Each point is reached from the start by the listed moves, each made 0, 1 or 2 times, or once backwards (-1), plus a little noise. Say if it took an odd or an even number of moves. Then give how often each move was made.

Moves:
(1): [ -4 -29]
(2): [31 -6]
Start: [2 3]
Points:
[ 25 -60] => odd (2, 1)
[38 25] => even (-1, 1)
[-37 -50] => odd (2, -1)

Moves:
(1): [ 23 -13   0  -7 -24 -19   6 -14]
(2): [  2   3 -14   0 -13  -8   3  14]
(3): [-21  -5  30   6   5   1  10  15]
(4): [  1  -6   3  15 -18 -34  -7 -11]
(5): [ 12  -7  -6  -5   5  -7 -12   2]
(6): [-7 -3 -5 -6 -5  9 -5 -4]
Start: [ 15  14  -2  -6   1 -11  -4   3]
Points:
[ 50   9 -48  -2 -30 -60 -28  -8] => even (0, 1, -1, 1, 1, 0)
[ 27  12 -20  11   9 -54 -33  27] => even (-1, 1, 0, 1, 2, -1)
[ 53 -26   8 -42 -15 -21  -5   0] => odd (2, 0, 1, -1, 2, 1)
[ 51   1 -23 -25 -17 -15 -16 -42] => even (1, -1, -1, 0, 0, 1)

Moves:
(1): [-4  3  2  2  1 -5  0 -1 -3  1  0  1 -1]
(2): [-1 -5  3  0 -6 -5  7  4  4 -6  1 -2 -6]
(3): [  5   5  -3   9   2  -8  -3  11   3   5  -1  -2 -11]
(4): [-8  0 -3  4  2  5 -1  4  4 -3 -4  1 -1]
(5): [  4   2  -1  -2  -7  10   4   0  -2   6 -10   2   3]
(6): [-1 -3  8  5 -8  6  7  8  2  7  9 -5  2]
(7): [  4  -4  -1   4   0   7   6  -3 -11  -1   4   9  -7]
(8): [ 2 -1 -1  3 -7  1 -3  6 -6 -2  1  3 -1]
(9): [ 1 -1 -9  3 -8 -5 -2  4 -2  0 -2 -5 -3]
(10): [-14 -21  -1  -1  -1  -6   3  -3   3  10  -7  -1   0]
(11): [ -7   6 -11  -5   2   0   0   1   5   0  -1   1   2]
Start: [ 1 -3  1  3 -4 -4  3 -3  2  7  0  9  0]
Points:
[  2 -24  -3  -1 -19  24  37 -14 -11  38  -9  24  -2] => odd (0, 0, 0, -1, 2, 1, 2, -1, 0, 1, 1)
[-13  -9 -28  15 -27 -22  -5  25   0 -11   2   3 -14] => even (0, 1, 0, 1, -1, 0, 0, 2, 2, 0, 1)
[-38 -18 -11  15 -12 -23  17  26  40  60 -15 -12  -3] => even (1, 0, 2, 0, 1, 2, -1, -1, 0, 2, 2)
[  7 -42   8   5 -41 -30   8  19   3   2  -5  -7  -8] => even (-1, 2, 0, -1, 0, 0, -1, 2, 1, 1, -1)
